Rows are points. To make a cloud, some directions were put in groups of two or more. Within a group, all points are equally far from the middle, so they leave a hole (a ring in 2 directions, a hollow ball in 3). The other directions are filled evenly. Then the cloud was stretched, turned, moved and blurred a little. How many holes are there, and how many directions does each take, smallest first?
(in the rows, 128 means zero)

Cloud:
[[ 84 104]
 [105  96]
 [108 190]
 [131 185]
 [154 161]
 [ 88 102]
 [ 65 142]
 [ 87 183]
 [ 99 188]
 [ 90 185]
 [131 185]
 [130 186]
 [ 88 184]]
Holes: 1 (2)

Cloud (14 x 2):
[[107  96]
 [178 189]
 [ 94 124]
 [107 211]
 [182 127]
 [145  76]
 [153 154]
 [ 85 149]
 [204 107]
 [ 82 183]
 [172  71]
 [164 142]
 [135  91]
 [ 98 175]]
Holes: 0

Cloud (21 x 3):
[[ 96 170  98]
 [209 114 154]
 [142 129 102]
 [ 84 160 175]
 [ 99 137 104]
 [154 112 112]
 [ 88 205 161]
 [208 151 135]
 [153  96 178]
 [ 66 114 115]
 [140  97 117]
 [196  12 133]
 [ 91  68 208]
 [147 128 205]
 [131  79  66]
 [123 132  98]
 [190 171  90]
 [ 66  93 108]
 [100 136 183]
 [167 165 144]
 [ 99 145 116]]
Holes: 0

Cloud, 27 rows:
[[192 151 142 153]
 [209 101 139 177]
 [141 152 139  96]
 [ 58 104 123  68]
 [ 85  66 137  39]
 [182 152 158 134]
 [121  90 190  89]
 [ 92 225 172 139]
 [155 179 148 122]
 [123 108  41 132]
 [ 96 165 100 183]
 [ 48 179 112 122]
 [104  97  74 149]
 [114 168  68 183]
 [121 111 100  59]
 [156 129 141  97]
 [100 147 180 121]
 [172 104  93 143]
 [ 97 169 144  85]
 [ 56 177 123 122]
 [ 64 134 102 134]
 [140  34  51 105]
 [ 38 160 101  64]
 [140 171  84 117]
 [184  98 111 170]
 [176 151 129 137]
 [190  75 118 133]]
Holes: 1 (2)

Cloud, 55 rows:
[[107 104 195 165  67 135]
 [147 141  87 151  63 117]
 [ 86 173 187  85  62 133]
 [126 150 208  91 156 105]
 [139 116  75 124 197 106]
 [119 160 187  95 190 116]
 [ 70  92 160  61 118 126]
 [113 115 130  59 151  59]
 [168 114  72 110 164  82]
 [149 132 199 145  64 100]
 [149  66 163 184 101  74]
 [ 83 106  92 110 122 145]
 [105 170  97  90 237 145]
 [ 83 124 232 126  91 109]
 [129 135 115  55 198 140]
 [156 159 124  70 121  64]
 [ 92 110  63  78 142 161]
 [129  97 148 159 143 177]
 [ 78 142 136 170 147 147]
 [157 133 133 141  94  39]
 [ 83 145 148  85 125 123]
 [ 78  82 187 160 118 144]
 [170 152 166  72 167 175]
 [154 140  79  99 188 125]
 [132 117  92  79 231  86]
 [147 138  98  92 148 131]
 [194 121 105  65 181  33]
 [ 94 107 139 153 162  78]
 [ 88 167 206  81 141 199]
 [ 88 151 211  95 153 144]
 [105 120 156 158  80 126]
 [133 161 116  88 146  75]
 [ 98  93 206 114  62 107]
 [141 112 106 109 198 141]
 [167 192 167 128 135   8]
 [116 102 126 129 131 114]
 [153 111 164  82 159 133]
 [115  66 192  86 185 106]
 [135 191 207 147 158 120]
 [ 77 208 112 120 177 131]
 [ 89 128 157  60 127 107]
 [136 185 195  59 176 122]
 [129 158 234 114 140 133]
 [ 85 146 113 134 116 161]
 [158  68 146 165  76 110]
 [153  90 161 127  73 119]
 [182  65 195  80 143  49]
 [131 160 206 166  71 138]
 [125 179 216  54 150 104]
 [ 83 172 150 126 117 136]
 [217  75 148  76 191 132]
 [177 131 185 161 115 122]
 [ 76 106 180  97 178  66]
 [ 63 111 147 148 120 181]
 [ 95  96 102  35 202  79]]
Holes: 0

Cloud, 86 rows:
[[146  90 192 160  80 134 125 179]
 [ 47 143 119 143  72  98  47 116]
 [106 143 187 110 175  71 126 178]
 [182 133 122  86 176  84 169 103]
 [220 153 105  97 124  99 199 124]
 [ 59 120 186  95 126 164  98  82]
 [146  95 143 179  53  80  70 116]
 [ 73 118  99 139 105  70 201 169]
 [143 164 120 127  29 100 115  67]
 [ 97 121 133 138 192 147  75 190]
 [ 71 118  30  96  82 152 135  95]
 [165 147 107 167  75  93  68 115]
 [137 156  32 172 131 154 101 132]
 [109 169 224 129  92  82 113 108]
 [ 94  94  67 192  91  83 139  80]
 [ 95  99 162 120  13  91 133  89]
 [168 121 211 136 106 120  59 115]
 [146  73 139 151 147 102 198 176]
 [116 155 126 146 111 136  70 212]
 [135 114 126 120 114 107  43  91]
 [131 140 113 156  80 171  38 127]
 [ 13 160 137 136 129  95  89  89]
 [146  82 136 173  72  54 151 175]
 [194 187 114  93 177 129 113 129]
 [134 103  90 112  43 105  96  64]
 [106  92  75 136  93 203  64 110]
 [109 204 168  51 140  97 179 119]
 [128 115 116 197  87 141 162 102]
 [ 72 118 133 145 100 174 146 147]
 [185  68 169 133 141 148  93 177]
 [198 130 215 114 117 125 101 101]
 [171 100 112  87 195 159 118 134]
 [139 151  59 143 192 163 116 171]
 [126  79  57 174  73 121  84 129]
 [ 43  66 135 152 160 139 114 138]
 [102 110  39 133  87 122 143 191]
 [132 234 111  88 149 138 159 101]
 [ 77 138  64 103 160 109 102 167]
 [148  58 169  57 132 125 178 127]
 [ 62 104 140 150  71 122 149 179]
 [174 139 176  82 120 146 118  37]
 [112 105  40 156 117 173  70 129]
 [158 131 209  89  96  50 181 111]
 [121 161 117 169 157 187 129 129]
 [121  62  75 175 104 119 180 163]
 [ 74 131 117  73 185  90 137 144]
 [156 101 144 175 155 106  86 196]
 [159 150 127  36  69 127 148 172]
 [161 174 116 134 203  94 141 159]
 [175 157 147 149 195 151 134  90]
 [100 183  80  77 105  94 173  47]
 [ 73 142 193 132 119 120  37 113]
 [170 170 186 101 108  47 165 146]
 [149  70 122  44  86 111 186 136]
 [176 120 158 159  68  60 185  85]
 [123 195 113 102 182 179 133  84]
 [ 76  38  96 127 105 117 152  89]
 [108 120  75  85 118 119  93 188]
 [133  67 157  76  81 123 186  63]
 [160 118  70  58 132 185 160  76]
 [179 106 123 103  43  88 107 111]
 [112 153 140 118  39 100 186  86]
 [156 152 191 115 142 174  77  89]
 [105 186 146 130  76  68 141 179]
 [103 173 101 177 130 130  55 174]
 [120 128 128  19 163 153 125 140]
 [128 103 154 157  95  77 112 215]
 [173  96  93 118 187 182 148 111]
 [112  65 149 142 150 132  48 127]
 [103 181  99 119  88  57 161  46]
 [173 123 166 156 201 144 142 138]
 [ 73 156  87  70 122 127 207  89]
 [115 135 189  96 190 153 152 102]
 [154 199  79 166 147 117 131 175]
 [147 136 141 112 154  71 200  54]
 [207 132  87 106 166 181 166 157]
 [ 98 138  86 149  31  67 152  96]
 [180 122 166  58  92 175 177 134]
 [129 136 144 100 205 188 139 146]
 [144  66 112  40  87 167 117 109]
 [ 83  80 126  58  73 111  91  93]
 [113  58 116 101 112 129 135 211]
 [142  76 131 192  85 174 105 149]
 [174 145 114 146 144 204 126 101]
 [125 124 171  78 105 178 163 167]
 [144  50  67 148 105 142 129  86]]
Holes: 1 (8)

Cloud (79 x 8):
[[ 97  44 161 144 100 116 118 113]
 [112 107 112 194 132  91 163 123]
 [145  75  91 101 100 142 133  77]
 [173 139 135 142 160 115 147 195]
 [191 157 162 106  87 150 119 140]
 [ 91 136 114 143 123  87 183 178]
 [109 128 103 145 206 174 156 100]
 [143 116  60 123  87  99 119  98]
 [180 119 179 156 147 103 118 196]
 [111 168 132 141 178 141 206 139]
 [ 64  60 104 139 149 185 164  84]
 [207  73 109 111 127 122 162 100]
 [144 191  85 170 154 128 112 183]
 [159 163 144 124 117 205  83 138]
 [ 55  55 115 101 151 113 116 117]
 [163  99 145 134 150 221  98  92]
 [210 130 126 142 157 161 125  89]
 [192 112 129 126 129 140 149  94]
 [123 134 184 157 164 173 112 145]
 [ 87  89  70 140 120 193 151 118]
 [144 112 139 138 152 142 118 105]
 [126 104 194 155 127  71 118 169]
 [167 116  64  90 131 169 135 161]
 [153  81 174  55 117 178 137 138]
 [ 59 106 155  85 154 179 125 129]
 [ 58  93 149  92 145 167  99 133]
 [153  73  76 103 128 163 195  88]
 [ 92  99  97  98 143 144 112 147]
 [141 106 125  99 164 168 165 126]
 [139 111  99 138 193 164 111 114]
 [101 115  92 100  84  97  69 172]
 [147 125 176 210 146 101 147 152]
 [103 183 184  87 113 138  82 153]
 [129  69 142 147 149 155 187  99]
 [103 147 162 154 115 117  54 144]
 [110  53  87 198 160 154 122  64]
 [167 135  78 118 147 168 152 160]
 [ 68  86  61  73 138 142 171  89]
 [125 119 153  39 134 150 180 106]
 [147 157 100 205 147 144  97 142]
 [ 86  44 151 191  99 106 152 112]
 [101  20 163 172 121  91 181 140]
 [176 175 153  93 175 174 177 131]
 [ 84 135  83  61 117  92  77 179]
 [ 81 127 164 142 171 172 115 163]
 [143 175 106 129 154 137 199 132]
 [107  75  75  85  59  85 117 113]
 [101  90 162  57 117 171 109 150]
 [101 135 198  94 157 136  49 155]
 [168 196 183 125 118 117 120 126]
 [189 128 215 108 144 145  86 114]
 [103 124  99 132 153 181 215 132]
 [ 49 128 138  68 102 152 115 160]
 [101  95  95 140  85  78 111  83]
 [134  78 139  61 158 126 146 120]
 [106 128 130  95 145 133  65  90]
 [172 113 132 115  78  80 124 138]
 [147  70 159  54 104 177 127 111]
 [123 149 149 141  96 137 194 144]
 [168  85  55 113 149 160 169 128]
 [119  67  75 136 159 161 221 101]
 [138 140  79 132 205 151 151  95]
 [119 193  94 100 137  91 130 148]
 [149 104 110 160 104 175 185 101]
 [121 186 146 153 168  77 140 172]
 [130 140 247 147 174 143 127 165]
 [106 138 132  97 141  92 134 114]
 [ 95 128  83 119  97  97 126 149]
 [146 180 122 115  80 173  95  59]
 [149 108 135 165 184 190 125  86]
 [136  54 120 116  99 135 125 139]
 [ 94 141 189 174 172 182 123 209]
 [ 72 122  53 144 175 141 163 151]
 [151  87  76 101  96 159 157 102]
 [  7  72 140 117 141  64 128 136]
 [142  79 172 160  75 110 105 181]
 [148  57  94 156 135 125 193 107]
 [ 96  56 199 113 100 115 164 138]
 [127 180 185 127 126 168  70 141]]
Holes: 0

Cloud (91 x 9):
[[ 46 154 160 207 169 112 154 119 121]
 [108 115 120 149 108  73 163 108 131]
 [ 61 110 124 201 146 121 135 224 141]
 [161  86 156 154  76 119  93 182 129]
 [ 97 115 124 105 162 100 121 152 102]
 [ 62  99 155 165  95 106 120 149 117]
 [106 167 151  69 122 111  90  76 101]
 [ 84 156 109 164 136 103 128  90 108]
 [135 154  81 212  78 115 175 137 106]
 [ 90 162  87 184 173  88 150 215 137]
 [ 94 134 123 162 107 114 157 180  70]
 [108 148 133 167 179 117 171 105 170]
 [127 110 137 148  99 116 130  87  60]
 [ 53 116 170 155 159  96 112 130 126]
 [ 96 168  72 157 129 120 144 158 140]
 [135 162 103 127 103 144 196 139 104]
 [159 101 104 162  79 117 142 109  79]
 [142 128 112 108 110 128 153 187 190]
 [ 79 136 146 237 127 123 154 134  87]
 [103  94  95 134  91 108 110 154  44]
 [134 156  93 179 150 119 127 100 121]
 [102 155  85 117  86  85  95 174 119]
 [ 87 144  87 122  91 117 191 163 110]
 [101 108 102 183 154  95 111 228 160]
 [ 91 158 137 153 108 136 123 195  76]
 [126 118 130 123 115 143 153 195 178]
 [104 152 111 206  85 126 140 120  51]
 [150 152 161 171 138 160 117  67 111]
 [125 142  89 129 111 128 135  73 130]
 [101 139 112 131 121 148 130 115  64]
 [ 90 119 132 150 145 151 129  61 101]
 [ 97 144 166 120 185 156 130  88 175]
 [ 69 178 119 162 181 144 145  80  97]
 [115 224 118 146 161 156 132 148 188]
 [102 165 135 134 150 181 113  64 142]
 [ 93 136 170 161 147 123 125 123 169]
 [127 149  96 136  70 102 133 184  54]
 [160 180 139 117  92 120 156  63  75]
 [159 153 160 199 164 159 150  93 125]
 [167 168  80 206  79 109 168 137 139]
 [ 30 148 138 163 157 133  97 106  69]
 [127  82 162 144 160 151  53 180 152]
 [119 173 148 112 138 146 100  61 106]
 [114 137 142 148 163 145  96 200 205]
 [105 115 128 190 107  88 181 133  80]
 [113 192 144 198 202 155 111  85 144]
 [121 153 122 145 132 151 152 133 194]
 [ 67 188 127 125 157 135 127  80  99]
 [117 120  95 151 108 118 182 156 158]
 [135 117  98 127 172 119 172 122 107]
 [ 93 117 160 100 141 141  56 153 120]
 [ 78 180 134 144 160 123  91 131 118]
 [ 79  90 100 106  91  80 123  91  69]
 [ 51 105  99 101 132 126 125 184 119]
 [209 228  94 161  98 143 153 134 134]
 [152 176 145  63 156 163 120 111 130]
 [153 185 102 180 122 133 160  98  76]
 [ 69 105 155 160 182 142 158 137 175]
 [102 142 114 142 138 156  75 182 169]
 [161 128 141  93 169 125 121 118 159]
 [116  98 154 147 194 166 131 117 143]
 [118 160 155 154 146 121  95  60  90]
 [ 70 163 126 191  93 112 120 161 103]
 [107 145 104 189  99  79 158 185  87]
 [115 153 143  81 164 106 122 111 125]
 [104 195 120 183 112 109 159 129 116]
 [138 101 121 144 141 149 130 132 111]
 [123 191 149 181 126  87 122 163 130]
 [166 174 119 163 168 130 174 123  99]
 [138  76 122 125  77 113 129 138  70]
 [130 182 136 160 161 123 111  81 157]
 [130 172 113 135  94 153 144 156 174]
 [136  94 143 195 104 111 156 133 149]
 [158 157 167 172 137 159 146  80 123]
 [113 130 112 138  89  89 186 139 101]
 [ 90 181 139  92 149 155 129  52 112]
 [162 155  80 132  87 127 187  97  73]
 [105 179 120  60 136 128 128 116 140]
 [ 99 109  97  91  89  93 117 142  31]
 [148 165 132  97 192 133 139 122 160]
 [164 163 109 156 153 120 132 117 194]
 [132 131  84 195  74  83 142 191 120]
 [119 134  86 179 140 104 165 113 153]
 [160 148  64 200  82 117 167 191 108]
 [174 177  96 155  56 121 155 121 125]
 [123  97 102 156 130 105 120 151  74]
 [105 172 155 249 156 143 137  94  71]
 [116 199 109 134  66 100 135 159  84]
 [114 174 152 188 109 129 118 146  89]
 [ 68 157 139 161 190 123 168  72 129]
 [120 130  69 108 129 124 136 160 135]]
Holes: 1 (2)
